Rows are points. The ring and each string are closed loops that go straight from each point to the next, and from the last back to the first. Before rounding, they use only three directions, however many columns there are. How many times does the string pass through the ring? Passing back the other way cancels.

Ring, 10 rows:
[[ 19  16 -25  10]
 [  4  32 -23  14]
 [-21  41 -15  18]
 [-45  40  -2  20]
 [-57  33   7  20]
 [-60   9  18  16]
 [-51  -3  17  13]
 [-29 -16   7   8]
 [  0 -17  -9   5]
 [ 18  -5 -20   6]]
String:
[[ 24  -2   7   9]
 [ 35  -3  -7   7]
 [ 25  13  11  12]
 [  0   8 -13  10]
 [  7  -7 -52   3]
 [ 28 -13 -44   1]
 [ 42 -11  -8   5]
 [ 21   2  16  11]
 [ -4   5  -1  11]]
Times through: 1

Ring, 6 rows:
[[ 37  22  12  -4  19 -18   6   0  -6]
 [ -2  48  13 -19  14 -15  -3   5   4]
 [-39  28   4 -20   6  -9  -2   2  11]
 [-42  -8  -8 -12   4  -6   6  -5  11]
 [  3 -39  -8   6   9  -9  18 -11   0]
 [ 35 -20   3   7  16 -14  16  -7  -6]]
String, 16 rows:
[[  7 -57 -22  10  10  -7  21 -15  -3]
 [  1 -32 -35  -2  14  -7  13 -13  -3]
 [ -1 -14 -19  -5  13  -9  10  -9  -1]
 [ -6 -18  11   2   6 -11  14  -4   4]
 [ -3  -9   1  -3  10 -11  10  -5   2]
 [  0 -21 -18  -3  12  -9  11  -9  -1]
 [  8 -49 -40   3  14  -6  17 -17  -5]
 [ 17 -60 -25  11  13  -8  22 -16  -6]
 [ 13 -26 -30  -2  16  -9  12 -12  -5]
 [  4  -5  -8  -5  13 -11   9  -6   0]
 [ 13 -17  21   7   9 -14  16  -4   1]
 [ 23 -29  23  13   9 -14  20  -5  -1]
 [ 21 -28  32  14   7 -15  21  -4   1]
 [  7 -10   7   0  10 -12  12  -4   1]
 [ 10 -21 -23  -2  15  -9  12 -11  -4]
 [ 15 -50 -32   6  14  -7  19 -16  -6]]
Times through: 0

Ring (9 x 14):
[[ 38  -6  20  -5 -13  16  -1  -2   0   4   5  -6   6   6]
 [ 30  16  22  -7 -10  15  -5  -2   3  -4   5  -6   5   6]
 [  1  26  18  -6  -2   3  -6  -7   4 -10   7  -8   4   4]
 [-14  18  11  -4   3  -5  -3 -11   2  -9   8  -9   2   3]
 [-29  -6   1  -2   6 -14   1 -16  -2  -2  10 -10   1   1]
 [-26 -30  -1   0   3 -16   5 -17  -5   7  11 -11   1   1]
 [ -5 -45   6   1  -4  -8   6 -15  -5  14  12 -10   3   3]
 [ 17 -41  13  -1 -10   2   4 -10  -4  15  10  -8   4   5]
 [ 32 -27  17  -3 -13  11   2  -6  -2  11   8  -7   5   6]]
String (28 x 14):
[[-10  -2  23  -1  -2  -6  -4 -13   2  -1  14 -11   4   5]
 [-19   3  38   2  -2 -10  -8 -16   5  -4  20 -14   5   8]
 [-44   4  14   0   8 -21  -3 -19   1  -7  16 -13   2   2]
 [-44  -4 -12  -3  12 -21   4 -18  -4  -4   7 -10  -1  -2]
 [-36 -12 -33  -7  13 -17  10 -15  -9   0   0  -7  -3  -6]
 [-39 -15 -26  -5  12 -19   9 -17  -8   1   3  -9  -3  -5]
 [-47 -19 -18  -2  12 -24   7 -19  -7   2   8 -10  -2  -3]
 [-31 -23 -30  -5  10 -16  11 -15  -9   4   1  -7  -3  -5]
 [ -8 -16  -9  -5   2  -6   5 -11  -5   4   4  -7   1   0]
 [-13 -17  19   0  -2  -9  -1 -15   0   4  14 -11   4   5]
 [-25 -24  24   3  -1 -16  -1 -19   0   5  19 -13   4   5]
 [-38 -35  15   4   3 -23   2 -22  -3   8  19 -14   2   3]
 [-25 -27  38   6  -3 -17  -4 -20   2   6  24 -15   5   8]
 [-12 -20  21   1  -3  -9  -1 -15   0   5  15 -11   4   5]
 [ -9 -20  -6  -4   1  -7   5 -12  -5   5   6  -8   1   0]
 [-19 -27 -29  -6   7 -11  11 -13 -10   7   0  -6  -2  -4]
 [-42 -38 -31  -3  12 -23  13 -19 -11   9   4  -9  -3  -5]
 [-43 -32  -3   1   8 -24   5 -21  -5   6  14 -12   0   0]
 [-36 -23  18   3   3 -21   0 -21  -1   4  19 -14   3   4]
 [-22 -14  26   2  -1 -13  -3 -17   1   2  18 -13   4   6]
 [-37 -14  15   2   4 -20  -1 -20   0   1  17 -13   2   3]
 [-51 -12  -5   0  11 -25   3 -21  -4  -1  12 -12  -1  -1]
 [-35  -5  21   2   4 -18  -3 -19   2  -3  17 -13   3   4]
 [-18  -2  36   2  -3 -10  -7 -16   4  -2  19 -13   5   7]
 [-16   0  41   3  -4  -9  -8 -15   5  -3  20 -14   6   8]
 [-25   4  36   2   0 -13  -7 -17   5  -5  20 -14   5   7]
 [ -9  -3  23  -1  -2  -6  -3 -13   2  -1  14 -11   4   5]
 [ -3  -9  -3  -5   0  -3   3 -10  -3   2   4  -7   1   1]]
Times through: 0
String (14 x 14):
[[ 60   9  38  -6 -20  27  -7   3   5   1   6  -5   8  10]
 [ 35   6  49  -1 -16  15  -9  -4   7   0  14  -9   9  12]
 [ 18  -3  26  -3  -9   7  -3  -7   2   1  10  -8   5   7]
 [ 14  -7   8  -5  -5   5   1  -7  -2   3   5  -7   3   3]
 [ 16 -11 -14  -9  -2   7   7  -5  -6   4  -3  -4   1  -1]
 [ 21 -13   0  -6  -6   8   4  -5  -4   5   2  -5   3   2]
 [ 31 -22  -8  -8  -7  12   7  -3  -6   9  -2  -3   2   1]
 [ 47 -35  -2  -7 -13  18   8  -1  -7  16  -1  -3   4   3]
 [ 47 -35  34  -1 -20  16   0  -4   0  15  11  -7   8  10]
 [ 38 -28  39   0 -18  13  -3  -6   2  12  14  -8   8  10]
 [ 52 -34  22  -3 -19  19   2  -2  -2  15   6  -5   6   8]
 [ 39 -25 -14  -9  -9  16   9  -1  -8  11  -5  -2   2   0]
 [ 37 -15  -2  -8  -9  15   5  -2  -4   7  -1  -3   3   2]
 [ 53  -4   8  -9 -14  24   2   2  -2   5  -2  -3   5   5]]
Times through: 1

Ring (8 x 14):
[[ 45   1  -3  17 -24 -12 -18  27 -17  -5   2  -1  -8 -19]
 [ 31   4 -17   0 -22   4  -8  23 -19  -7  -8   6 -16 -15]
 [-10  11 -22  -7  -3  11   6   2 -11  -1 -14  22  -9  -6]
 [-31  10 -16  -1  11   4  13 -13   1   9  -9  25   5  -3]
 [-34   6  -2  13  19 -12  12 -22  13  20   2  19  22  -4]
 [-21   4  11  28  16 -27   3 -17  14  22  11  13  29  -7]
 [ 17   2  21  44  -1 -39 -17   5   0  10  16   4  19 -15]
 [ 34   2  17  40 -12 -34 -22  17  -8   4  14   0   9 -18]]
String:
[[-32   2 -13  -4  17   0  21 -24  18  24  -2  14  22  -4]
 [-56   5  -5   6  31  -9  25 -38  26  30   2  22  34   0]
 [-52  10   9  28  31 -24  11 -31  16  23   6  28  31  -1]
 [-34  12  14  37  21 -29  -2 -17   5  13   7  27  22  -4]
 [ -4   5   2  20   3 -17  -2  -3   1  10   4  13  12 -10]
 [  4  -1  -5   8   0 -11   5  -4   8  16   4   2  15 -12]
 [-15  -4   8  20  16 -25  11 -23  25  32  14   1  38  -9]
 [-32   2  22  40  27 -40   6 -29  25  32  19  12  45  -6]
 [-36   8  23  45  27 -40   0 -24  16  23  15  21  37  -5]
 [-25  12  15  39  16 -30  -6 -11   1  10   7  25  19  -6]
 [ -9   8   4  25   6 -19  -4  -3  -2   8   3  17  11  -8]
 [ -7   0  -6   6   6  -9  10 -11  12  20   4   5  19  -9]
 [-33  -1 -11  -3  20  -4  24 -30  26  31   2   9  30  -5]
 [-59  11  -9   4  29  -3  22 -33  17  22  -5  30  23   2]
 [-60  19  -7  12  26  -3  12 -24   1   8 -10  42  10   3]
 [-35  17  -7  14  13  -5   3 -10  -7   2  -9  34   2  -2]
 [-14  12  -5  15   4  -8  -2  -1  -8   2  -5  23   2  -7]
 [-32  18 -13   7   9   3   3  -4 -13  -3 -14  36  -7  -2]
 [-44  22 -25  -6  10  17   9  -6 -17  -8 -24  45 -16   2]
 [-25  11 -32 -21   3  23  17  -7  -5   3 -19  24  -8  -3]
 [ -6   2 -25 -16  -2  13  15  -5   4  11  -9   8   3  -8]
 [ -2   4 -13   1  -2   0   5  -1   0   9  -4  10   4  -9]
 [-16  12  -9  10   4  -3   1  -2  -8   2  -7  24  -1  -6]
 [-45  21 -13   9  15   3   5 -10 -11  -3 -15  42  -5   1]
 [-52  17 -16   1  20   6  15 -20   0   7 -14  37   4   2]
 [-44   6 -19 -10  19   8  25 -27  16  21  -8  21  17  -1]]
Times through: 1
String, 15 rows:
[[ -8   2 -30 -22  -2  18  18  -6   4  12 -12   9   1  -8]
 [-33  13 -25 -12   8  16  15 -11  -4   4 -17  29  -4  -2]
 [-50  21  -9  12  19  -1   7 -14  -8   1 -13  43   1   2]
 [-21  11   0  20  10 -13   0  -7  -3   6  -2  24   8  -6]
 [ -1   2  -5   8   1  -9   4  -4   5  14   2   7  13 -10]
 [-24  -3   0   9  18 -16  18 -27  27  32  10   4  36  -7]
 [-39   5  20  39  29 -38   6 -30  22  29  16  17  41  -5]
 [-35  12  24  50  24 -41  -6 -18   6  15  12  28  28  -5]
 [-12   7   6  25   9 -21  -1  -7   3  12   5  16  16  -8]
 [ -5   3  -2  14   4 -13   3  -6   4  13   3  10  14  -9]
 [-30   1 -11  -3  17  -2  21 -25  21  26   0  10  25  -5]
 [-59  14 -16  -2  25   5  22 -28   9  15 -11  34  13   2]
 [-45  21 -12   9  15   3   5 -10 -11  -3 -15  43  -5   1]
 [-14  14  -6  15   3  -6  -3   2 -12  -2  -7  27  -3  -6]
 [  3   1 -15  -3  -4   1   7  -1   2  11  -3   6   6 -10]]
Times through: 3

Ring, 7 rows:
[[  8  -6  15  12  -5 -12  -9  27  -7  -2   4  -7  -4 -17]
 [ 26  -5  13  11  17 -28 -11  30  15  -6  24 -20 -12  -5]
 [ 24  -2   9   3  22 -25  -3  13  23  -7  28 -18  -9   6]
 [ 17   2   9  -3  11 -21  -1  -2  15  -3  25  -8  -6   7]
 [  4   6  17  -7 -22 -14  -7 -17 -18   9  13  13  -2  -6]
 [ -6   4  18  -4 -33  -4  -7 -13 -30  11   0  18   3 -14]
 [-12  -3  15   6 -27   5  -4   7 -26   4 -12   9   6 -20]]
String (30 x 14):
[[  0  -4  10   6  -3  -3   0  11  -1  -4   2  -4   1  -8]
 [-14  -7   5   8  -3  15  10  12  -1  -9 -14  -5  10  -9]
 [ -8  -8  14  15 -17   5  -4  26 -18  -2 -14  -1   4 -23]
 [  3  -4  24  14 -32 -12 -19  25 -35   8  -4   7  -4 -31]
 [-27  -6  11   8 -29  23   6   6 -28   0 -27  11  14 -21]
 [-21  -4   8   3 -20  18   8  -1 -17  -2 -18   7  13 -13]
 [  0  -1  13   2 -10  -5  -2   4  -9   1   4   2   1  -9]
 [  6   2  20   2 -24 -15 -13   3 -23   8   7   9  -4 -16]
 [ -5   4  24   0 -46  -8 -15  -7 -45  16  -3  23   0 -24]
 [-24   2  18  -2 -48  13  -2 -15 -45  12 -19  26  11 -22]
 [-29  -2   7  -1 -27  25  12 -12 -23   0 -23  15  17 -12]
 [-21   2  19  -1 -49  10  -5 -13 -46  13 -17  26   9 -23]
 [ -6   3  25   1 -48  -7 -16  -4 -47  16  -5  23   0 -26]
 [  6   1  21   3 -26 -16 -15   5 -26   9   6  10  -4 -18]
 [ -6  -2  12   3 -16   1  -1   3 -14   1  -4   4   4 -12]
 [-25  -6   5   5 -15  24  13   1 -12  -5 -22   5  15 -11]
 [-22  -7  10  10 -21  20   5  13 -21  -3 -24   5  12 -20]
 [-12  -6   8   8 -10  11   5  13  -8  -5 -13  -1   8 -13]
 [ -2  -9  12  16  -6   1  -4  31  -8  -6  -8  -8   1 -19]
 [ 37  -5  26  19   0 -44 -30  48  -6   3  26 -16 -21 -23]
 [ 24  -3  18  11   2 -29 -16  28   0  -1  20 -12 -13 -13]
 [ 21  -2  17   7   1 -26 -13  20   0   0  20  -9 -10 -10]
 [ 54  -2  25  15  15 -60 -33  45  10   1  45 -23 -29 -13]
 [ 49  -4  21  15  23 -52 -26  45  18  -4  41 -27 -25  -9]
 [ 34  -7  12  15  28 -33 -12  41  25 -11  28 -29 -16  -4]
 [ 55  -3  22  16  25 -60 -29  48  19  -3  47 -29 -29  -8]
 [ 50  -2  23  13  15 -55 -29  40  11   1  43 -22 -27 -10]
 [ 46  -5  20  17  21 -49 -25  47  16  -4  38 -27 -24 -10]
 [ 47  -3  24  16  12 -53 -30  45   7   1  39 -21 -26 -15]
 [ 18  -3  17   9   0 -23 -12  22  -1  -1  16  -9  -9 -11]]
Times through: 1
String (26 x 14):
[[ -2  -3   6   2   3   1   6   3   6  -6   3  -5   4  -1]
 [ 21   1  13   1   8 -26  -7   8  10  -2  26  -9  -9   1]
 [ 35   4  14  -3  17 -40 -11   3  19  -1  42 -12 -16   8]
 [ 29   4  18  -2   3 -37 -15   2   4   4  35  -5 -14   0]
 [  9   1  12  -1  -3 -14  -3  -1   0   0  15  -1  -3  -2]
 [ -6   1   6  -5  -3   2   8 -12   2  -3   4   2   6   3]
 [ 12   9  17 -12 -17 -23  -8 -25 -11  10  25  13  -5   2]
 [ 27  13  28 -12 -31 -43 -26 -23 -27  21  37  19 -16  -7]
 [ 17  11  27 -10 -37 -33 -22 -22 -34  21  26  22 -11 -11]
 [ 10   6  22  -4 -28 -22 -15  -9 -25  13  15  14  -6 -12]
 [  0   0  13   0 -13  -6  -3  -1 -11   2   4   4   1  -8]
 [-24   0  10  -2 -28  18   8 -14 -24   3 -17  16  14 -11]
 [-23   2  19  -1 -52  12  -5 -14 -49  13 -20  28  11 -25]
 [-23   0  19   3 -48  13  -5  -5 -47  11 -22  24  10 -27]
 [ -2   0  25   6 -41  -9 -17   8 -41  13  -5  16  -1 -28]
 [  2  -1  17   5 -18  -8  -9  10 -18   4   2   4  -1 -16]
 [-11  -4   8   5  -9   9   5   6  -7  -4  -9   0   8  -9]
 [-18  -8   7  10 -10  18   8  14  -9  -7 -19  -2  11 -14]
 [ 22  -6  24  20 -10 -28 -25  45 -16   3  11 -10 -14 -28]
 [ 39  -3  27  18  -2 -47 -32  45  -8   5  29 -14 -23 -23]
 [ 20  -3  17   9   1 -25 -14  24  -1  -1  17 -10 -10 -12]
 [  1  -6   7   7   6  -1   3  16   7  -8   2 -11   2  -5]
 [ 16  -8   7  12  22 -14  -1  30  21 -12  14 -23  -5  -2]
 [ 52  -4  18  13  31 -55 -23  43  27  -6  47 -31 -27  -3]
 [ 52  -1  20   9  25 -57 -25  33  22  -2  50 -25 -27  -2]
 [ 11  -2  11   3   6 -14  -3  10   7  -4  15  -9  -4  -2]]
Times through: 4

Ring (8 x 14):
[[-16  -7  -4 -33 -37 -41  -6  29  -4 -31  -5   2   3  -2]
 [-11   1   6 -39 -35 -32 -16  25  -6 -18 -24  -2  15   0]
 [  0   5  10 -26 -16  -7 -18   8  -7   4 -33  -3  22  -1]
 [ 15   3   7   4  16  23 -12 -17  -5  30 -23  -2  18  -4]
 [ 18  -5  -2  24  30  30  -1 -27  -2  32  -5   0   8  -7]
 [ 12 -13 -12  30  28  24  10 -25  -1  20  13   4  -3 -10]
 [ -1 -20 -20  21   8   2  17 -10   0  -4  24   8 -11 -12]
 [-14 -16 -15 -10 -22 -30   8  17  -2 -29  14   6  -8  -7]]
String (26 x 14):
[[ -1  -5  -2  -8  -8  -3  -3   1  -5   0 -11   2   9  -6]
 [  3  -1   3 -10  -4  -1 -10   0  -4   7 -17  -1  13  -3]
 [  3  -6  -4   1   0  11   0  -9  -5   9 -13   3  11  -9]
 [ 22   3   7  18  30  46  -8 -33  -6  47 -28  -1  23  -7]
 [ 27   3   7  26  42  47 -10 -36  -3  52 -19  -3  18  -5]
 [ 17  -9  -8  32  31  42   8 -35  -3  34  -3   4   8 -12]
 [  3 -10  -8   9   5  11   5 -12  -4   8  -2   5   4 -10]
 [ 11  -3   0   9  16  11  -6 -11  -2  18  -5  -1   7  -3]
 [  6  -9  -6  12  11  13   3 -14  -3  12  -1   3   5  -8]
 [ 16 -11 -10  34  31  40  10 -35  -3  31   2   5   4 -13]
 [ 28  -3   0  38  49  53  -1 -43  -2  52  -8   0  12  -8]
 [ 20   4   8  10  27  23 -15 -19  -2  36 -17  -5  16  -1]
 [  8   0   4  -3   6   4 -11  -4  -3  14 -14  -2  12  -2]
 [ 15   9  15  -9  10  11 -23  -7  -5  28 -32  -7  23   2]
 [  9  11  17 -22  -5  13 -24  -4  -9  25 -48  -5  32  -1]
 [ -3   1   5 -25 -22  -1 -10   4  -9   1 -35   1  23  -6]
 [ -3  -3   1 -17 -15 -10  -8   7  -5  -4 -16   1  12  -4]
 [-12  -5  -2 -28 -33 -19  -4  15  -7 -18 -20   4  12  -7]
 [ -8  -7  -5 -16 -21 -14  -1   9  -5 -12 -10   4   7  -7]
 [ -6  -1   3 -26 -21 -25 -13  18  -4 -12 -14  -1  10   0]
 [-12   2   7 -43 -36 -44 -20  33  -4 -24 -19  -3  11   3]
 [-23   0   5 -59 -58 -60 -18  46  -6 -42 -22  -1  12   2]
 [-21   2   8 -60 -56 -58 -21  46  -6 -38 -25  -2  14   3]
 [ -8   6  12 -43 -32 -39 -25  31  -5 -16 -25  -6  16   5]
 [ -2  -4   0 -13 -10 -11  -7   6  -4  -3 -10   0   9  -3]
 [ -7  -1   2 -27 -26 -13  -9  12  -7  -9 -25   1  16  -5]]
Times through: 0

Ring (9 x 14):
[[ 10 -10  -7  -7   6  26 -24  -1   1   8  15  -8 -18   5]
 [ 11 -14 -19  -8   5  30 -25  -3  -9  13   7  -5 -18   7]
 [  3 -13 -20  -2   1  16 -17  -4 -13   9  -5  -2 -14   4]
 [ -8  -9 -11   7  -3  -3  -5  -3  -8  -1 -13  -2  -8  -3]
 [-18  -4   5  17  -5 -21   6   1   3 -13 -18  -2  -2 -11]
 [-22   2  22  23  -5 -30  13   5  15 -22 -16  -5   2 -18]
 [-19   4  28  20  -3 -25   9   5  22 -22  -6  -8   0 -17]
 [-11   2  24  12   0 -12   0   4  21 -15   5 -11  -6 -12]
 [  2  -4   9   0   3  10 -15   0  12  -2  15 -11 -13  -2]]
String:
[[ -9 -11 -13  15  -1  -4   2   2 -11  -4 -28   5  -3  -7]
 [-12  -7  -1  19  -1  -9   5   5  -2 -10 -25   3  -1 -12]
 [-17  -4   6  26  -2 -18  13   8   3 -17 -31   5   4 -17]
 [-24  -1  13  28  -5 -31  18   6   7 -22 -30   2   6 -19]
 [-16  -1  15  24  -1 -18  11   8  11 -18 -20   0   2 -17]
 [-12  -3   8  11  -3 -12   0   1   7 -10  -6  -6  -5  -9]
 [-17   1  23  26   0 -21  13  10  18 -22 -18  -2   3 -20]
 [-14   0  17  18  -1 -16   5   5  14 -16  -9  -5  -2 -14]
 [-12  -3   9   8  -3 -12  -3  -1   8  -9  -1  -8  -7  -7]
 [-21   4  26  14  -6 -30   6  -1  20 -20   1 -12  -3 -13]
 [-18   6  37  21  -2 -26  10   7  30 -25   0 -10   0 -19]
 [ -9   4  34  22   5  -9   7  13  30 -22  -2  -6   0 -20]
 [ -5  -3  13  11   2   0  -4   5  13  -9   0  -6  -6  -9]
 [ -9  -3   6  -2  -5  -8 -11  -7   7  -4  12 -14 -13   0]
 [ -6  -4   4  -1  -3  -3 -12  -6   6  -2  11 -12 -13   0]
 [ -5  -5   3   3  -1   0 -10  -2   5  -3   4  -8 -11  -3]
 [ -3  -6  -3  -7  -3   2 -18  -9   1   3  15 -14 -17   4]
 [ 11 -10  -8 -12   5  27 -28  -4   1  11  21 -11 -21   8]
 [ -2  -8  -6  -7  -2   5 -18  -9  -2   5  12 -12 -17   5]
 [ 14 -14 -19 -14   5  34 -31  -6  -8  17  17  -8 -22  11]
 [ 28 -18 -26  -9  15  60 -33   5 -11  21   7   1 -20   9]
 [ 16 -15 -20  -4   9  38 -24   2  -9  14   1   0 -16   5]
 [ 17 -17 -26  -4   9  41 -24   2 -14  16  -3   2 -16   6]
 [  8 -17 -30 -10   2  26 -25  -7 -19  17   0  -2 -18  10]
 [ -2 -12 -20  -7  -4   6 -18 -10 -14   9   1  -7 -16   7]
 [ -7  -7  -4   1  -3  -3 -10  -6  -1  -1   1  -8 -12   0]
 [ -9 -12 -20  -1  -6  -4 -11 -10 -15   5  -9  -4 -12   3]]
Times through: 2
